Rows are points. Each copy is the shape, with its points in the same order, turned, moved and blurred by noise. Some copies are also mirrored. Which?
In the rows, 128 means zero.

Shape (7 x 3):
[[158 128 116]
 [134 145 159]
 [ 90 107 165]
 [164 164 121]
 [ 77  95 143]
 [ 93 122 139]
 [202 128 120]]
Copy 1:
[[134  96 154]
 [104 113 128]
 [109 175 118]
 [131  75 135]
 [131 185 126]
 [137 153 120]
 [127  66 186]]
Copy 1 is: mirrored
Copy 2, 7 rows:
[[140 149 131]
 [132  99 161]
 [146  60 123]
 [147 156 172]
 [160  66  97]
 [168  82 125]
 [103 178 140]]
Copy 2 is: mirrored
Copy 3:
[[150 143 161]
 [115 173 135]
 [121 154  79]
 [121 148 182]
 [130 127  75]
 [113 132 104]
 [173 165 195]]
Copy 3 is: mirrored
Copy 4:
[[114 135  94]
 [ 94 103 132]
 [142  95 166]
 [ 74 137  99]
 [162 113 169]
 [133 125 161]
 [ 99 123  56]]
Copy 4 is: mirrored

Shape:
[[143  96 146 168  95 117]
 [ 78 143  96 103 163 138]
 [ 96 161 124  93 145 158]
 [ 99 154 148 144 148 117]
 [182 130 132 133  92  76]
 [ 98 158 120 112 164 193]
 [162 102 180 127 115  79]
 [145 118 169 136  75  68]
 [112 137 175 153 128 132]
 [ 98 109  98  77 153 121]
 [114 141 108 117 193 117]
 [166 101 153 107 111  99]]
Copy 1:
[[ 95 184 155 181 145 114]
 [143  78 126 141 162 144]
 [128  62 133 150 129 120]
 [138 110 171 140 151 114]
 [ 89 183 153 124  96 132]
 [149  51 114 170 141  98]
 [114 183 186 168  97 147]
 [ 72 180 197 153 116 141]
 [125 130 184 175 138  96]
 [135  91 122 150 143 183]
 [174 105 130 126 147 143]
 [110 170 156 171  92 155]]
Copy 1 is: mirrored
Copy 2, 12 rows:
[[193 138 143 143 118 135]
 [ 86 129 145  95 155  88]
 [ 94  97 115 124 142 110]
 [140  94 144  87 125 111]
 [154 146 158 133  63 170]
 [102 103  78 119 145  83]
 [172  98 171 169  65 135]
 [173 118 175 148  96 176]
 [160  84 122 118 124 127]
 [ 81 147 169 135 135  88]
 [108 126 156  93 102  80]
 [141 124 167 169  83 133]]
Copy 2 is: only turned

Shape (14 x 9):
[[135 107  84 168 129  92 121  99 127]
 [108 157 126 164 143 154 166 162 149]
 [127  79 109 130 146 163 101  82 157]
 [ 95 142 168 166  87 165 119  95  76]
 [123  95  73 147 105 145 109 158  89]
 [112 166 116 108 126 133 143  90  98]
 [135  78 151 126 115 145 131 140 104]
 [118 113 141 127 155  78  80  99 107]
 [152 115 158 127 148  70 156  77  73]
 [156 159 131  96 118 159 144  87 141]
 [145 116 147  90 178 141 145 167  76]
 [ 94 116 146  93 177  72  91 177  77]
 [150 167  70  84 149  87 162 132 149]
 [ 77 133  78 138 128 105 152 159 132]]
Copy 1, 14 rows:
[[ 93  82 114 186 164  81 150 120 139]
 [112 111 156 159 160 189 128 139 109]
 [ 95 133  59 186 175 133 114  87 162]
 [132 113 155 150 165 130  81 152 220]
 [ 97  54 117 159 116 123 101  95 155]
 [ 95 131 132 104 155 125 150 125 175]
 [134 133 127 185 105 129 104  99 167]
 [161 129 105 150 174  67 138  96 153]
 [131 159 156 168 136  64 180  97 182]
 [ 74 179 106 131 139 134 128 136 152]
 [139 149 151 129 101 143 136  50 144]
 [211 102 132 111 137 106 146  56 134]
 [ 81 133 111  99 129 112 195 117  87]
 [121  57 121 144 141 153 165 134 126]]
Copy 1 is: only turned
Copy 2:
[[125 131 106 158 136  89 100 116 137]
 [153 121 157 124 149 147 116 196 155]
 [ 92 115  71 168 172 108 160 155 119]
 [196 169  88 129 127 145 153 135  79]
 [144  89 101 136  82  96 112 149 105]
 [167 112 108 143 163 168 118 102 116]
 [135 116 127 123 119 114 190 136 114]
 [107 141 141 166 146 128 127  92  87]
 [163 147 144 167 150 124 169  55 139]
 [143 115  83 120 172 187 151 119 159]
 [146  76 176 165 107 160 181 128 132]
 [112  90 211 150 103 139 131 100  71]
 [117  68 139 124 162 158  92  97 186]
 [154  89 146 113 146 117  79 156 134]]
Copy 2 is: only turned
Copy 3, 14 rows:
[[141 149 140 172 137 144  82 113  99]
 [105  96 135 105  71 163 120 132 116]
 [170 102 179 154 167 143 137 139 111]
 [ 78 170 138 144 124 123 175 176 130]
 [ 97 104 131 152 151 111  70 156 137]
 [114 154 120 124 141 157 146 107 162]
 [112  90 106 158 149 115 144 151 105]
 [183 165  88 157 148 136 123 147 117]
 [133 162  64 197 143 161 156 100 112]
 [134 117 147 129 129 131 175  81 156]
 [129  70  55 153 129 153 140 143 164]
 [166 125  22 122 141 139  99 174 137]
 [152 113  99 110 122 156  88  43 151]
 [108 124 113  92 128 160  68 124 111]]
Copy 3 is: mirrored
Copy 4:
[[157 102 150 135 103 192  98 108 106]
 [171 137 154 157 167 126 106 171 125]
 [135 110 151 121  84 174 132 138 181]
 [103  84  85 209 135 126 133 137 134]
 [155  98 112 125 176 194 118 100 143]
 [121  87  90 130 124 144 104 178 101]
 [139  90 133 128 143 125 156 103 144]
 [ 87 131 130 117  89 153 103 102 100]
 [102  54 151 123  97 122 116 117  61]
 [145  97 112 127 102 140 157 199 110]
 [ 97  99 156  81 186 119 139 141 113]
 [ 71 150 122  76 164 120  99  87  90]
 [176 129 128  67 124 164 108 185  63]
 [181 131 118 114 156 149  63 130 111]]
Copy 4 is: mirrored

Shape, 16 rows:
[[114 128  68 130 181 100 116 105 127 124  83]
 [160 169 167 170 133 151 144 146 146 158 143]
 [195 152  95 139  88 132 148 167 112 146 111]
 [104 153 102 174 117 120 111 143 122  82  75]
 [150  94 116 163 133 110 168 154  84  85 165]
 [109  90  92 114  74 172  97 167 133  94 100]
 [134  79 137 115 100  86 167 117 118 138  99]
 [175  95 151 131 138  89 126  81 162 153 120]
 [113 171 123 116  99 153 177 155 151  98 104]
 [126  79 137 140  87 128 165 139 132 180 133]
 [147 134 144  80 129 120  93 153 113 126  93]
 [104  83 124 116  80  71 163 162 135 169 102]
 [165 167  79 102 162  83  81 156 107  86 123]
 [101 169  91  82 125  97  88 126  96 143 158]
 [167 148 103 152 172  85 107  99 177 146 118]
 [119 112 156 162 132 121 126 169 160 164  95]]
Copy 1, 16 rows:
[[149 146 100 104 103 121 118  92 136 203 101]
 [144 144  74 164 175 150 119 156 100 101 129]
 [120 172  87 137 115 101 138 175 170 103 153]
 [148 124  98 156 108  68 150  97 108 153 153]
 [ 64 160 121 120 176  93 153  88 161 124 129]
 [101  97 120 102  87 106 168 146 127 146 187]
 [127 100 118  92 124 130 158 120 178 103  84]
 [137 118 101 123 147 160 157 155 142 145  45]
 [115  80  79 126 106  89  92 123 143 108 172]
 [140 106 116  93 160 156 163 146 162  91 129]
 [101 151 100 126  61 152 143 132 128 129 110]
 [167  94 126 110 113 150 166 105 202  90 123]
 [ 87 189 107 169  63 119 127 109 152 192 119]
 [119 163 173 143  72 156  99 116 145 144 138]
 [161 147  77 158 145 148 122 124 144 198  79]
 [168 109  63 138 133 162 165 114 127 116 137]]
Copy 1 is: only turned
Copy 2:
[[143  76 194 142 139 134 133 158 173 124 184]
 [138 123 103 131 108 117 101 150  63  86 136]
 [185 123  79 138 159 100  85 124 122 110 177]
 [121 107 173 130 174 108  92 131 107 157 195]
 [140 103  92 154 106 151 125  70 123 178 170]
 [130 100 130 130 223 120  74 128 153 176 109]
 [187 123 122 111 159 127 179 129 132 159 143]
 [163 145 113  80 114 144 160 183 142 136 142]
 [163 142 162 159 192 139  91 110  84 116 133]
 [189  95  92 127 145 120 144 147 101 164 102]
 [115 139 114 131 182 103 145 138 163 102 142]
 [190 109 108 155 188 117 181 160 105 184 135]
 [107 143 135 180 139 117 106 143 198 118 205]
 [141 134 160 198 122  65 125 133 174 128 128]
 [156 133 152 127  95 143 122 201 144 116 183]
 [121  91 114 129 165 133 137 187  84 140 136]]
Copy 2 is: mirrored
Copy 3, 16 rows:
[[ 85  85 117 156 149  51 143 161 101 125 148]
 [162  82 112 123  72 158 150 133  91 121 104]
 [165 129  93 198  89 122 177 135 109  79 107]
 [ 99 128 143 190 150 134 169 173  82 150 152]
 [112 147 128 177 101 103 147 101 145 164  67]
 [128 208  93 165 157 124 136 134  90 104 151]
 [126 138 157 147 112  88 155 102 162 101 152]
 [167 101 148  93 106  64 138 144 144 111 134]
 [ 85 144 112 162  87 170 151 165 114  91 145]
 [163 142 124 140  84 113 120  78 132 109 152]
 [132 119 100 124 173 125 182 132 140  88 125]
 [138 143 118 166  93  99 165  86 163 120 205]
 [109  93  63 169 175  98 184 184 143 134  93]
 [124  76  74 169 172 120 103 141 156 109 139]
 [144  63 115 110  95  62 146 195 116 135 129]
 [148 117 122 116 108 121 176 113  87 144 171]]
Copy 3 is: mirrored
